Rows are points. Each copy is the shape, with its points in the same order, stretched, turned, moved and blurred by noise. Say if it was mirrored as well.
In the rows, zero is written as 128.

Shape:
[[ 43 146]
 [136  73]
 [141 156]
 [113 125]
 [116 131]]
Copy 1 (5 x 2):
[[ 57 149]
 [137  68]
 [156 160]
 [124 125]
 [126 134]]
Copy 1 is: only turned
Copy 2 (5 x 2):
[[192 160]
 [108  77]
 [ 99 156]
 [134 132]
 [123 137]]
Copy 2 is: mirrored
Copy 3 (5 x 2):
[[211 166]
 [130  92]
 [121 157]
 [156 140]
 [148 149]]
Copy 3 is: mirrored

Shape, 9 rows:
[[158 131 155]
 [ 43 138  91]
 [132  84 165]
 [156 123 167]
 [119 101 105]
 [108  85 117]
 [145 209 151]
 [161 103 150]
 [126  93 147]]
Copy 1:
[[118 135  96]
 [ 44 141 164]
 [124  77 127]
 [132 122  91]
 [106 123 156]
 [104 101 166]
 [101 194  55]
 [144 113 120]
 [119  98 133]]
Copy 1 is: mirrored
Copy 2:
[[152 150 133]
 [ 67 103  94]
 [161  93 141]
 [161 137 151]
 [136 110  88]
 [141  92  95]
 [ 80 207 163]
 [167 136 125]
 [154 106 125]]
Copy 2 is: only turned
Copy 3:
[[147 113 140]
 [ 66  99  57]
 [170  79 106]
 [155 103 140]
 [136 123  76]
 [147 107  68]
 [ 84 121 184]
 [168 112 125]
 [160  95  99]]
Copy 3 is: only turned

Shape (9 x 4):
[[143  78  85 185]
 [103 108 157  77]
 [ 87  66 102 133]
 [122 138 147 107]
 [136 149  62 170]
 [165  98 164 164]
 [155 132  77 127]
 [154 160 115 119]
 [150  97 122 156]]
Copy 1:
[[ 77  54 129 208]
 [ 94 149 109  85]
 [ 53  83 103 156]
 [129 146 123 110]
 [125  98  97 220]
 [107  90 181 129]
 [143  91  86 166]
 [156 128 116 138]
 [111  88 140 156]]
Copy 1 is: only turned
Copy 2, 9 rows:
[[ 67 101  61 124]
 [121 121 175 124]
 [ 58 141 116 131]
 [142 113 137 126]
 [125 136  36 118]
 [112  53 114 146]
 [125 124  76  88]
 [163 108  96 109]
 [ 96  89  96 128]]
Copy 2 is: only turned
Copy 3:
[[105 115  69 108]
 [143 104 165 176]
 [113 122  92 181]
 [132 125 173 147]
 [135 183 106 106]
 [104  68 151 107]
 [170 159  99 111]
 [160 151 152 110]
 [119 100 122 118]]
Copy 3 is: mirrored
Copy 4:
[[100 161 186 105]
 [147  70 112  95]
 [101  85 166  63]
 [131 115 107 121]
 [ 82 196 131 105]
 [141 138 160 164]
 [125 181 126  94]
 [133 170  99 126]
 [125 147 158 125]]
Copy 4 is: mirrored

Shape, 10 rows:
[[ 97 153 110 127  75 101]
 [130 105 120 107 208 149]
 [ 81  87 165 182  93 117]
 [114 102 127 165  90 124]
 [173 138 102  74 170 173]
 [172 154 176  60 194 159]
 [161 133 121 162 157 114]
 [137 124 110  88 133 175]
 [106 108 105  78  95 113]
 [182  84 146 144 170 120]]
Copy 1 (10 x 6):
[[147 128 121 124  81 102]
 [102 169 140 136 199 130]
 [147 122 136 213 126 106]
 [167 105 120 160 123 116]
 [104 139 123  89 181 170]
 [122 159 192  84 197 150]
 [179 151 100 129 170 119]
 [110 129 131 115 149 162]
 [104 102 128 107 123 100]
 [168 120 124 140 216 116]]
Copy 1 is: only turned
Copy 2:
[[ 93 125  95 151 134 102]
 [160 126 164  90 171 177]
 [112  46 149 165 118 134]
 [145  88 127 160 116 127]
 [166 188 118  96 127 170]
 [136 193 171  74 110 168]
 [165 145 162 156 147 104]
 [142 155 101 112 116 179]
 [117 104  75  93 126 120]
 [193 118 176 115 123 120]]
Copy 2 is: only turned
Copy 3 (10 x 6):
[[112 161  73 137 143  98]
 [158 118 169 117 122 189]
 [ 92  86  69 196  85 109]
 [129 120  77 170  83 117]
 [177 164 200  95 125 149]
 [135 131 239 126 165 130]
 [169 110 120 143 150 108]
 [148 180 173 121  99 146]
 [ 98 154 109  95  88 126]
 [157  80 146 127  95 109]]
Copy 3 is: only turned

Shape:
[[133 138 145  90 129 127  99 115]
 [145 192 145  95 122 136 106 116]
 [120 146  90 141 139 135 237 134]
 [136 133 120 120 149 124 106 150]
 [ 70 140 125 144 119  96 106 157]
 [128 133 119 126 116 130  85 116]
 [140 145 123 121 124 136 111 120]
 [111 153 126 131 144  48  96 120]
 [146 130  83 120 113 136 105 124]
 [116 129 140 147 132 105 112 122]
 [130 136 126 144 119  72 111 147]
 [143 156 150 112 123 101 164 129]
 [146 140  70 127 114  16 128 129]
 [142 148 133 136 134 125  94 126]]
Copy 1:
[[131 142 153  84 121 132  84 140]
 [130 143 161  99  82 156  82 165]
 [116 119 123 143 116  82 218 162]
 [128 150 122 135 149 135  91 140]
 [ 59 129 126 115 146 142  81 118]
 [113 143 147  99 134 163  85 116]
 [134 138 135 109 118 151 108 136]
 [ 87 182 106  97  92 127  77 114]
 [135 143 123  97 142 169 123 138]
 [113 133 127 119 119 124  95 104]
 [ 92 139 104 106 110 139  88 121]
 [122 125 130  95  88 105 125 163]
 [ 91 182  49  60  87 146 117 135]
 [136 146 141 123 119 153  83 123]]
Copy 1 is: only turned
Copy 2:
[[130 124 142  87 136 110 100 116]
 [129 148 173  96 128 122 124  89]
 [135  89 115 173  98  93 227 131]
 [135 145 121 107 140 137 123 138]
 [ 75 146 131 142 113 129 118 169]
 [109 130 126 114 140 162 104 114]
 [133 135 138 114 132 141 118 107]
 [ 79 161 109 110 139  99 105 118]
 [127 123 120 105 134 184 137 111]
 [110 132 111 142 129 124 100 114]
 [102 152 102 120 112 125 111 107]
 [134 122 130 121 101  71 135  98]
 [ 68 153  73  90 111 110 152  90]
 [134 143 133 121 138 150 104 107]]
Copy 2 is: only turned
Copy 3, 14 rows:
[[123 149 164 129 137  97 110 119]
 [118 196 151 143 148 117 142 128]
 [ 74 114  79 108 119 192 189 137]
 [105 133 163 141 120 117 109 160]
 [114  97 109 191  97  85 137 160]
 [146 136 144 153 153 116  96 145]
 [131 151 144 136 145 133 116 142]
 [128 112 134 154 141  32 146 195]
 [127 136 122 136 172 144  86 164]
 [145 117 142 148 118  99 130 153]
 [138 125 117 144 114  78 120 195]
 [114 159 117 104 107 110 159 141]
 [121 108  73 117 171  42 122 249]
 [140 152 158 150 135 118 115 159]]
Copy 3 is: only turned
Copy 4 (14 x 8):
[[ 95 115 134 125 129 122  92  84]
 [117 172 146 139 115 160  79  80]
 [160 156 128  73 100 179 197 181]
 [143 119 124  99 139 121  76 124]
 [114 141  88 126  93 100  69 166]
 [113 109 103 148 144 127  89 108]
 [134 127 116 131 138 139 103 108]
 [ 90 148 107 118 161  90  74 166]
 [128 120  90 121 146 154 117 104]
 [125 126 114 137 139  96  99 152]
 [127 149  95 104 142  81 105 156]
 [120 170 133  98 113 111 136 128]
 [ 86 160  50  69 179 106 133 171]
 [139 137 126 132 150 119  84 121]]
Copy 4 is: only turned

Shape, 14 rows:
[[ 86 122  89  96 140 180 166 116  69]
 [122 154 188 123 135 107 117 128  89]
 [137 152 154 164 134 130 162  94  98]
 [128 184 177 140 120 126 139 111 121]
 [129  83 109 109 161 178  97 120 144]
 [121 100 119  99 179 150  85 168 182]
 [127 169 139 142 123 104 197 152 105]
 [112 124 144 147 145  72 166 120  92]
 [108 115  58  85 155 137  88 116 160]
 [ 97 149 171 187  90 128 125 126 101]
 [148 174 135 161 136 124 129 146  60]
 [128  91 122 132 148 144 103 120 151]
 [115 203 159 168 165 160 132 100 126]
 [141 100  83  84 115 179 132 109 108]]
Copy 1, 14 rows:
[[132 111 106 130  91 125 146 148  23]
 [ 90 130 125  66 159 108  86 117 117]
 [ 73 126 163 115 149 136 153 151 104]
 [ 52 141 124  91 132 123 133 125 132]
 [166 163 130 176  84 159  71 155  98]
 [187 191  81 146 113 160  68 158 135]
 [100 124 112  62 144 122 200 146 117]
 [129 100 140 102 197 108 143 139 117]
 [182 128  70 186 110 152 106 114 121]
 [ 48  93 131  91 114 100  98 183 131]
 [ 83  81 142  44 143 168 135 125 111]
 [147 155 133 166 110 143  86 154 136]
 [ 20 153 100 118 132 173 137 138 103]
 [164 128 141 154  56 141 124 130  79]]
Copy 1 is: mirrored
Copy 2 (14 x 9):
[[ 76 118 120 109 147 199 162  90 153]
 [147 164 166 172 151 134 116 144 102]
 [125 164 158 118 101 157 132 197 100]
 [154 147 170 185 107 137 141 181  91]
 [ 98 110  87 154 135 115 124 130 207]
 [174 103  77 183 161  84 151 137 204]
 [172 135 161 111 121 159 165 159  72]
 [129 147 149 102 147 117 163 151  79]
 [107 104  84 142  96  90 185  85 210]
 [119 159 126 183 109 138 136 181  44]
 [166 203 117 131 119 164 125 143  85]
 [113 121  98 147 121 107 134 154 176]
 [148 193 162 189  93 155 165 198 138]
 [ 96  95 113 119 104 162 113 101 181]]
Copy 2 is: mirrored

Shape:
[[123 100 242 183 119 113 140  91  87]
 [108 234 112 120 144  71 110 103  93]
 [133 146  87 162 115 154 115 139 145]
 [170 159 119 102 141 151 127 165 141]
 [ 95 178 124  97 110 155 126 120 135]
 [132 122 111 116 139 154 148  79 154]
 [ 85 107  92 111 148 134 140 114 124]
 [209 107 100 163 135 155 156 175  76]
 [176  99 111 121 127 134 120 152 148]
 [190 106  95 108 154 126 108 211 142]
 [ 92 192 138 120 145  89 169 121 150]
 [121 148 181 157 169 159 102 123 133]]
Copy 1:
[[ 71  33 158 138 148  64 159 177  95]
 [ 96 189 143 106 203  89  86  99  71]
 [157 162 105 134 164 127 127 147 135]
 [144 157 148  85 135 158 107 139 139]
 [ 83 179 129 109 175 132 144 130 135]
 [111 142 134 139 136 144 173 108 108]
 [ 88 150  93 142 122 142 126 106 109]
 [192 107  89  66 104 146 109 176  94]
 [159 111 123 104 114 138 115 124 149]
 [180 123 125  86 100 162  56 131 162]
 [ 71 187 164 133 132  90 120 119  98]
 [102 111 174 155 175 140 122 166 118]]
Copy 1 is: mirrored
Copy 2:
[[111 131 219 159 162  51 103  94 144]
 [130 225 102 100 189 190 117 118 156]
 [121 122 149 137 105 188 146 177 152]
 [174 122 134  86 122 174 160 163 125]
 [ 96 140 119  89 134 164 166 111 141]
 [114  87 123 155 139 171 116 119 124]
 [ 81 125 111 152 115 157 121 126  97]
 [211 138 183 169  80 175 155 174 103]
 [164  94 132 126  82 150 107 169 129]
 [200 118 118  97  74 153 122 215 100]
 [112 166  91 117 195 125 161 135 133]
 [117 115 201 101 181 139 134 156 125]]
Copy 2 is: only turned
Copy 3:
[[160 114 236 112 121 106  93 121 131]
 [188 167  92  92 163  62 166 137 133]
 [177 144 116 174  77 116 149 158 124]
 [130 113 115 156 107 114 167 198 160]
 [144 157  99 111  93 129 152 133 148]
 [165 104 118 165  98 124 131 110 165]
 [145 121 106 157 128 136 137  98 103]
 [170  56 163 168  97 115 173 206 107]
 [129  94 126 186  91  94 134 177 143]
 [103  94 115 201 116  92 159 228 126]
 [140 161 134 128 144  97 186 109 150]
 [164 140 163 152 139 140 119 163 148]]
Copy 3 is: only turned
Copy 4:
[[139 107 246 116 114 153 141  74 152]
 [ 90 180 137 150 100 157  16 157  96]
 [126 117 110 181 130 118 135 164  92]
 [181 139  98 154 126 116 105 172 114]
 [124 146  94 152  68 157  92 151 100]
 [134 143  88 150 127 112 143  79 105]
 [101 140  98 104 131 136 150 127  86]
 [202 121 171 142 190 101 154 147  59]
 [163 115 116 133 142  79 140 149 116]
 [182 114 117 120 177  85 138 199 121]
 [105 210 128 141  91 147  97 150 128]
 [141 111 148 155 143 175 133 125 163]]
Copy 4 is: only turned

Shape:
[[130 121  87 135 151 123 129 142 162 128 112]
 [109 135 102 139 126 117 133 120 146 113 125]
 [156 142 129 105  90  92 131 160 114 182 125]
 [133 141  75 103 118  73 129 105  85 120  95]
 [167  93 138 158 159 144 116 179 148 106 115]
 [170 136 106 149 144 106 139 124 131 144 106]
 [131 134 119  79 123 138  99 144 122 110 124]
 [153 177 119 106 104  88 104 105 114  80 108]
 [151 168 109 115 194  95 165 130  87 152 148]
 [166 135 100 103 119 150 139 139 154 134 127]
 [112 117 131 119 102 107 131 145 120 158  96]
 [132 177 124 116 133 108  97 132 156 133 139]
 [152 161 189  96 205 117 123 147 147 171 153]
 [143 129  97 120 141 163 100  92  97 115 153]
 [ 96 140  99 114 123 135 116 119 100  88 154]
 [139 125 153 175 141 174 143 119 117 132 103]
 [133 126 136 136 114 130 126  88 136  92 154]]
Copy 1:
[[125 142 116 139 101 134 126 156 145 173 164]
 [127 110 125 137 143 147 147 136 132 154 147]
 [115 158 112  99  98 142 114 122 139  85  83]
 [ 80 101 123 106  94 199 178 130 118 148  87]
 [166 133 122 166  76 133  45 111 138 194 167]
 [127 105 116 121  65 158 138 148 167 139 143]
 [ 90 122  93 139 144 145  73 117  84 148 116]
 [ 93  65  76 151 131 206 138  82 131 145  94]
 [121  99  94  94  47 135 194 136 106  76 149]
 [100 122 101  99 127 116  90 139 151 136 150]
 [110 146 145 135 114 136 115 142 117 128  96]
 [116 124  65 156 132 164 130 129 129 103 138]
 [152 133  35 159  63  84  99 148 106  74 131]
 [110  85 120 108 148 165 107 149  82 129 154]
 [109  96 128 128 180 165 138 116  73 140 145]
 [130  73 161 164 111 125  96 136 121 130 164]
 [148  81 106 128 171 147 114 122 125 148 133]]
Copy 1 is: only turned
Copy 2:
[[117 172 100 128 130 121 147 120 115 140 111]
 [119 140 127 135 122 110 126 138 115 154 108]
 [ 89  86  90 133 148 101 188 111 164 124 129]
 [103 101 150 173 197 130 127 115  79 151  78]
 [153 173 115  96 106  94 151 117 114  68 170]
 [121 122 121 119 132 135 164 116 104 143 141]
 [108 132 113 129 146  98 103 121 117  82 119]
 [ 78  84 163 138 134 107 104 132  80 130 121]
 [137  62 135  80 138 133 156  91 102 151 100]
 [ 99 138  99 126 114 141 139 117 134 101 123]
 [127 129  98 149 166  87 160 145 145 118 127]
 [ 72 107 100 100 107  94 132 123 121 150 127]
 [120  84  80   7 124  89 157 122 143 103 159]
 [127 118 148 139 143 139  64  92 111 120 129]
 [128 111 153 152 129  98  75 112 109 124  82]
 [189 118 132 117 112 111 127 142 126 104 191]
 [120 131 169 117 118 115  89 139 127 127 131]]
Copy 2 is: mirrored
Copy 3:
[[143 142 153 140  93 178 169 103 152 101 153]
 [129 114 147 133 123 141 168 111 134 117 158]
 [ 97 114  91  89 127 160  94 103 123 140 105]
 [171  50 113 104 157 132 163  59 123 107 101]
 [131 170 123 156  48 167 131 119 157  78 175]
 [154 120 117 110 114 151 140 116 160  72 121]
 [159 126 127 135 107 163 109  81  97 156 135]
 [189  73  81  83 151 137 150  84 121 143 136]
 [177 142 110 136 205 149  88  83 124  61 105]
 [143 165 137 112 100 152 133 112 108 119 101]
 [ 89  95 110 156 108 148 127 114 144 137 135]
 [164 128 123  93 133 192 118 107 134 154 163]
 [163 203 109 170 166 189  24 112 169 125 161]
 [189 111 182 107 107 118  95 107  78  94 121]
 [150 103 156 131 140 123 139  88  74 129 151]
 [120 121 120 186  80 120 107 179 142  66 144]
 [138 127 161 116 135  84 134 121 120 118 154]]
Copy 3 is: only turned
Copy 4, 17 rows:
[[134 145 157 107 122 142 125 129 129 168 114]
 [144 143 129 114 126 129 121 126 144 143 123]
 [ 90 112 125 113 112 160 134 162 147 111 102]
 [121 144 121 152  65 138 141 136 163 146 137]
 [ 95 123 163 122 130 155 124  99  78 160 132]
 [116 115 139 125 100 150 139 114 131 156  96]
 [113 129 153 125 119 139 161 135 135 129 169]
 [104 111 130 139 106 135 149 100 176 123 170]
 [145 117  87 126  83 177 190 125  94 144  98]
 [117 107 145 108 142 120 153 137 134 156 121]
 [110 159 136 122 105 130 121 136 132 117 105]
 [134 112 143 106 132 170 151 124 170 120 143]
 [139 122 148 124 138 199 218  96 100 110 103]
 [156  89 134 155 117 121 165 129 125 140 161]
 [150 130 102 131 124 118 140 145 133 125 171]
 [138 103 145 123 115  95 133  90  87 119 100]
 [142 113 120 146 157 113 128 107 155 132 137]]
Copy 4 is: mirrored
